Rows are points. To make a cloud, some directions were put in groups of two or more. Within a group, all points are equally far from the middle, so they leave a hole (a ring in 2 directions, a hollow ball in 3). The other directions are filled evenly. Then the cloud was stretched, turned, moved and blurred a little. How many holes are there, and how many directions does each take, smallest first?

Cloud (22 x 3):
-24	9	-34
25	-26	44
46	47	-47
-18	12	-16
-11	16	-25
46	36	-26
37	42	-17
-36	9	-9
63	-31	-17
25	22	41
2	-22	36
-2	-33	-7
19	-11	-59
42	-46	-25
17	-47	46
21	41	-58
-33	-47	-33
13	-11	31
32	15	-41
-4	38	-55
26	9	19
42	-6	-60
Holes: 0

Cloud:
38	-42	-26	12
51	6	42	-15
26	-15	3	40
17	26	-57	44
6	-29	-59	-34
28	32	36	29
-32	22	22	11
47	9	41	-30
-5	35	-58	40
39	5	32	23
-19	42	-10	-53
-29	25	-65	30
-12	5	4	40
-8	4	-64	51
35	-35	-28	26
3	25	32	-66
-30	3	28	-47
41	17	-18	-38
25	-11	-54	-31
37	-35	-15	21
-34	32	35	-38
32	-23	-7	36
26	19	33	30
-27	-29	-47	-35
2	48	32	23
58	30	7	-8
53	16	39	-17
49	12	-30	-17
Holes: 2 (2, 2)

Cloud, 53 rows:
26	24	-23	-27	66	-38
-22	13	26	3	0	25
33	-11	38	28	11	37
70	44	51	-17	-46	31
37	-38	36	-1	29	-18
32	-35	24	-38	10	-10
16	10	-21	27	2	-10
28	15	-4	-84	7	0
40	-35	49	-39	53	-6
38	37	18	19	44	-25
34	49	53	18	1	13
10	15	20	46	25	45
41	27	22	36	16	22
-21	38	16	-24	-38	4
58	-44	21	-20	38	40
-2	17	23	1	49	45
51	29	25	3	3	-17
58	19	49	9	64	-24
13	-11	-8	-7	-36	-24
-18	-45	29	8	6	12
5	-7	-24	30	4	33
50	28	-10	-62	24	9
25	27	-1	-63	62	-18
33	13	46	10	111	32
27	4	33	4	16	33
60	5	22	-40	38	16
52	-23	65	-41	47	7
56	-27	-15	16	56	2
41	1	17	1	32	14
0	-26	-32	-10	-65	-33
-30	3	19	-8	10	12
9	31	57	-9	-14	1
45	-43	-25	38	51	56
-6	22	29	-12	35	-22
-23	-6	42	-31	13	21
1	-5	34	-16	28	-24
58	-20	7	3	62	54
27	-42	20	53	-8	36
22	47	-24	-9	50	38
41	-34	3	16	-67	65
24	5	22	-24	79	-31
59	-22	9	-23	-39	-15
-10	-35	24	-31	-6	53
42	26	2	-35	-58	-3
5	55	-7	15	-11	9
3	-36	22	30	-45	-3
22	-76	-2	0	-18	16
25	5	12	-31	-50	2
26	14	-7	-11	84	-16
23	-53	51	-2	-15	49
5	-9	-19	-7	79	-48
11	-9	42	2	-45	-8
43	61	-12	-14	17	12
Holes: 0

Cloud:
1	6	-58	-38	11	47	25	-27
22	8	11	-64	46	44	-31	-5
-16	3	-73	-34	24	9	-12	-30
-58	4	16	-31	4	-37	-24	12
25	65	-31	25	7	18	-23	-44
8	41	24	40	62	3	-10	61
-25	19	24	5	66	-81	23	16
23	13	-11	8	46	16	-57	31
-27	-5	17	-46	-4	-5	16	-9
8	-35	-35	40	-18	20	-25	27
-14	34	-40	26	22	41	-30	-3
6	-40	23	48	-34	-48	-20	-30
-69	-4	-31	58	-11	27	-28	-22
9	3	0	40	16	-7	-18	57
39	-36	28	-7	-15	-20	-31	15
-34	-24	23	38	16	-48	19	-29
-7	13	-9	-42	-22	-22	-56	-35
36	39	-24	40	-34	-22	0	-4
-7	-22	-51	-11	11	58	64	-52
15	-6	-32	55	-50	99	-3	-1
1	-17	17	-5	14	17	-34	-76
-25	7	-12	-42	17	59	34	-36
-40	30	-22	-17	56	31	11	42
41	7	34	-21	-59	-23	-62	51
25	15	12	37	-37	-10	-35	-23
44	39	7	-53	7	13	42	-56
22	-1	-53	49	49	34	-8	-60
35	-20	-71	46	29	67	-10	-3
-12	9	-21	53	-51	55	-5	3
30	-15	-4	-29	65	64	4	-9
-58	21	39	-29	-27	-8	-37	-3
-68	32	12	19	22	-15	-14	-8
44	17	-58	-15	82	19	35	-20
-5	-35	-1	55	-37	30	-43	70
28	1	-36	-1	-4	13	35	23
-23	-2	24	-33	9	57	-44	17
21	4	-69	0	1	-26	14	-47
-8	-10	-17	-15	-2	39	-57	33
-25	-1	-28	14	27	28	-14	63
8	-12	39	34	58	-28	19	33
-18	38	-66	-3	13	29	-3	4
43	22	-59	-24	58	-19	58	-42
-55	10	27	-33	21	23	2	-34
-1	7	10	-24	-10	67	-69	-13
10	21	12	14	29	30	-12	-54
62	29	-47	-16	2	1	36	-16
-24	-21	-27	-72	-42	-19	-16	-26
-15	2	-2	48	4	-16	-18	-2
-42	0	-21	-3	-9	-8	42	8
-14	22	25	36	-12	-15	-57	-43
-6	-21	21	-24	-15	-25	39	35
29	6	-18	-54	32	1	-61	-6
26	-17	-5	-35	27	40	-2	-22
13	-18	6	-52	-6	14	-34	54
-52	54	9	48	20	21	14	16
46	0	15	-24	21	22	25	-34
-28	50	62	14	21	-19	-27	4
-2	-8	58	67	-37	-5	-68	-9
-42	-14	22	-39	13	12	-31	63
51	46	-46	-25	21	22	60	-34
38	12	-26	10	5	94	-19	-20
-23	-30	-7	7	-42	-42	-16	-24
8	-30	16	22	-38	28	-10	-24
19	-43	10	-13	39	30	-14	22
1	8	-21	65	6	-9	-30	-8
-18	-13	5	64	3	-26	-56	32
-3	-29	24	-39	-21	-26	11	10
-18	-1	16	-50	26	69	27	-27
-34	43	-61	17	30	61	-23	-49
-4	-49	8	-59	-33	18	58	-57
-68	-12	17	5	-10	-15	-63	28
7	-28	-46	-32	-11	17	16	-11
-1	31	-5	16	-1	20	-21	40
12	-7	-14	-74	-5	-10	38	-46
6	21	-24	68	-39	1	14	-76
-34	-41	30	-58	-37	-6	33	-14
-25	31	-85	6	21	33	-39	-7
-37	15	23	48	39	-3	54	-32
-1	-13	49	-7	-56	-8	0	-59
8	40	6	13	27	-24	43	-18
-21	-29	9	-17	-41	21	35	-50
31	13	-47	-12	24	64	-4	15
25	-22	-23	29	1	1	10	-24
30	6	-34	-19	-31	-22	-46	23
23	-3	-42	60	-8	-31	-8	-33
Holes: 0

Cloud:
55	-8	43	-57	40	40	14	25	-5
14	-64	7	-27	-11	51	-46	0	21
68	29	-43	1	30	71	-45	10	-31
-27	12	10	-34	-22	-21	34	9	25
52	20	16	-74	9	8	16	41	12
78	4	-56	6	17	68	-4	1	3
13	-26	-13	0	-12	56	-35	-15	-72
8	-46	-21	-53	37	-10	-29	-57	-19
-27	35	31	-13	5	59	-33	1	-23
37	-31	39	14	42	37	16	-27	10
-27	-6	44	-22	35	62	-16	29	24
-40	3	-42	-21	-10	-3	-39	-8	-42
-16	9	-22	-59	0	22	38	10	18
15	-16	4	-69	29	-3	41	17	41
-26	-12	15	-36	-2	2	-49	56	-2
-51	-35	5	38	-50	10	22	28	2
-8	-22	0	-84	-7	11	-1	16	22
-35	-20	63	16	-9	47	-2	1	10
52	-29	-34	-47	47	54	-29	27	-20
-27	-12	-29	-62	24	-16	14	13	29
-27	-4	2	-6	-14	-10	44	64	-10
-12	42	23	-13	22	20	3	6	63
-16	16	-9	67	-38	10	-20	-35	-13
10	-10	-32	-30	-33	22	-61	-16	-51
21	-19	19	29	-35	25	-48	23	-6
60	51	-20	-23	24	-20	-45	8	1
-83	-31	4	37	-36	27	-31	15	-45
-50	-28	73	9	3	36	-23	-27	-17
-3	-9	10	-51	46	45	-18	-30	72
92	13	-5	-29	46	8	28	-11	43
12	-17	3	-24	18	-27	-21	-78	-1
31	-22	19	20	16	35	-75	-8	-36
-12	-22	-52	-48	22	19	13	38	18
41	-19	-3	-66	-15	4	20	-8	30
6	-52	32	-1	15	26	16	-50	-32
47	37	2	9	-12	-27	5	34	-68
-18	14	-15	-13	0	-8	20	-58	-4
-28	17	-2	-36	4	-19	-56	20	-33
43	-19	16	-22	10	61	-45	23	-71
-22	-57	-1	-80	25	49	-21	-60	9
11	3	28	11	-41	0	33	34	2
-33	8	1	49	-39	40	-2	9	34
-3	-24	40	-17	11	27	-76	-55	-11
-60	-12	61	29	-12	29	-38	-14	-3
13	-4	6	46	44	14	-27	25	9
-59	-10	-9	38	-12	-8	8	24	-39
-24	-32	50	24	-19	63	-48	-9	-12
42	-12	-37	33	21	28	-26	58	-20
6	27	-1	-12	22	46	-13	27	71
-19	-31	37	39	-41	34	-21	42	-3
0	1	-3	-32	-38	39	23	18	-30
-24	37	-30	-24	-8	13	-26	-12	-52
-42	-23	-8	22	-25	-3	4	-43	-40
14	-3	-21	-24	-37	61	-50	20	-27
44	-14	38	13	17	-15	-6	-9	-46
32	30	-62	30	1	8	7	75	-36
-2	-38	-36	-38	42	71	-16	-11	11
-12	-21	7	-31	21	65	-31	11	56
0	7	-34	48	-30	-5	-50	16	-14
11	5	15	54	-35	39	-19	-27	-33
39	22	12	-5	1	14	-37	89	-58
36	-6	29	12	-8	20	-69	6	-28
-19	4	-30	6	9	49	33	18	0
35	-22	-36	-23	27	5	-47	-55	0
8	-46	-21	-72	24	39	12	-35	55
21	38	5	-1	21	46	7	-8	-42
-6	10	49	24	-28	45	-9	9	10
64	50	-20	-9	27	23	-25	89	-55
14	-3	-60	-37	33	34	27	2	17
-29	5	3	-65	0	-6	-15	25	29
-36	-13	15	-8	-25	-1	16	-62	36
13	1	-53	21	-22	-37	-4	-1	-4
35	-24	28	-23	17	-17	-4	-20	-61
60	-19	14	-19	45	14	-11	-69	28
55	13	-21	14	4	11	-39	-62	7
-30	-15	-32	-1	23	20	2	-2	-36
75	52	15	3	61	38	-5	11	17
73	-10	-19	-54	13	25	15	29	-50
37	-40	-15	-7	37	21	-24	32	43
-29	-20	13	-4	-33	19	-40	77	-58
17	-12	-6	-20	7	83	-33	20	31
-26	-13	10	68	-34	-9	-39	23	-19
-26	-28	28	37	-20	-1	-40	49	7
-13	-54	-20	1	-41	19	23	41	-6
-7	59	1	21	35	25	-24	54	17
35	5	18	-54	9	61	-35	48	3
-12	-30	4	-49	54	-13	-35	-54	14
55	36	-43	-54	33	7	-33	-8	-43
48	48	-6	42	35	49	-15	19	-28
29	15	17	-68	39	58	-8	-12	-16
35	15	-18	-63	-38	4	-9	25	-45
-67	-27	16	31	-37	8	-41	55	-61
-48	-23	-8	20	-3	33	36	26	6
32	-22	-12	3	8	31	-70	29	-61
-51	20	6	42	-12	7	21	49	-10
38	-6	-60	-18	15	40	24	60	1
8	-1	-10	27	8	-30	-17	-50	13
Holes: 2 (4, 4)

Cloud (92 x 9):
17	27	46	0	0	50	-11	75	4
-16	63	30	39	-21	-31	24	26	17
-8	18	34	-59	52	-48	-32	0	5
11	-21	28	19	18	18	21	23	-32
-33	15	-30	-25	-2	60	13	22	-23
-11	53	61	14	55	-40	-20	32	5
-26	23	-6	-7	27	-14	10	-35	-23
-32	18	20	50	46	-15	51	-56	36
21	14	9	-40	-2	31	19	68	-34
-40	77	42	9	22	23	67	8	11
5	38	10	-33	84	39	15	68	-21
20	-7	41	11	5	-47	3	-29	-17
-22	-36	-35	-16	18	29	15	7	-53
-30	45	-3	0	28	11	49	17	-34
-34	-18	10	1	8	-50	-2	48	-37
9	-13	58	-33	25	74	-37	48	-71
50	19	90	-2	-3	9	-3	9	-21
-19	-36	65	-38	-4	7	-22	-7	-48
-25	26	10	26	24	42	21	-5	57
-28	-52	8	54	-12	-40	-14	-4	19
-19	-13	17	-42	-19	34	27	19	-63
-30	47	43	30	13	9	-13	30	20
7	-18	61	48	-43	-20	-37	-14	55
-4	24	-20	48	-21	47	45	38	8
-11	-34	42	-16	-15	32	30	-4	-7
-21	-24	23	37	7	36	-27	37	4
-24	-9	42	74	-44	9	6	-33	18
9	-44	49	2	-12	-25	-37	0	8
-2	36	3	-87	59	-30	-13	60	-17
38	-48	5	-8	20	-6	-72	-7	-33
-16	-11	-8	24	2	23	58	-27	22
4	-10	-2	-45	-5	-27	-8	-28	-15
-34	19	79	-63	8	25	-13	62	-43
1	0	15	-1	-7	-25	-14	2	45
1	71	-5	-16	32	-25	-29	5	-14
38	23	9	13	9	-43	32	32	46
-3	46	39	-48	5	45	26	20	-32
-10	-8	-27	50	41	50	22	-6	12
-35	21	37	-21	15	65	9	28	53
13	-3	6	-33	31	33	-31	86	27
5	22	36	9	-4	-14	18	-14	23
0	17	19	-83	40	22	-6	73	-62
11	7	-25	35	-17	-63	13	3	1
5	-30	30	-17	-16	48	-3	-34	4
-4	-4	25	-22	25	58	-26	27	-58
-13	5	-47	-9	25	-12	3	58	19
1	59	82	-25	-21	3	17	-13	-50
12	2	80	-27	-23	-7	-13	55	-16
-31	-18	10	24	-19	30	20	9	15
2	23	52	-34	48	50	-2	89	-86
-7	1	-72	48	28	-69	-1	-54	17
57	70	-9	-17	18	14	-13	27	18
-4	-4	49	-35	28	-56	23	-33	-16
-48	26	82	13	26	-26	29	5	-58
-18	9	21	-38	37	-67	44	-14	-20
4	22	45	55	-5	-39	2	-42	58
-21	35	10	13	2	-77	6	23	16
-8	21	37	7	-18	-29	23	-56	-1
18	24	36	7	-13	-73	18	50	9
28	7	26	-32	46	9	-29	75	36
13	58	36	-20	26	78	29	16	2
13	-4	56	-1	-7	-33	-5	9	-28
39	42	33	-18	16	-17	5	29	-62
-36	51	29	-84	40	-11	6	24	-35
-37	27	6	16	15	35	8	36	-89
13	43	7	9	7	-35	3	28	-18
-13	25	-25	34	14	-2	8	46	31
-53	-14	9	11	-6	-36	9	-20	-48
-3	-28	17	47	1	68	-1	19	20
6	19	8	22	-4	26	10	54	28
15	0	0	-52	0	-2	-33	33	-36
-26	27	-15	43	8	-42	14	-11	9
4	4	26	-78	26	38	-22	89	-42
-1	-26	51	31	-24	-18	-40	-40	50
39	39	14	-4	4	-80	10	-40	23
-20	8	55	-31	-20	1	-6	50	-10
-18	-38	31	9	-32	-46	-16	-13	-36
36	16	12	13	-7	48	-2	18	-47
49	41	-18	-13	1	9	-56	26	37
-43	54	29	5	39	-22	-10	32	-9
34	-11	9	30	32	-23	-27	-9	-7
-36	36	13	28	16	37	48	11	19
26	-30	-39	41	-16	-12	-6	-6	-51
38	-23	13	7	1	43	-6	-27	-31
-10	-7	70	-41	36	53	16	39	6
-45	-39	23	-9	23	27	16	56	-7
9	47	25	-11	-18	23	-19	-14	-3
23	4	-43	-7	25	13	-44	76	-77
15	-28	14	6	24	-19	7	0	-65
-7	1	23	12	30	15	-41	50	-8
4	-18	15	-38	-39	57	5	63	-64
-76	11	-3	18	-28	-15	20	34	14
Holes: 0
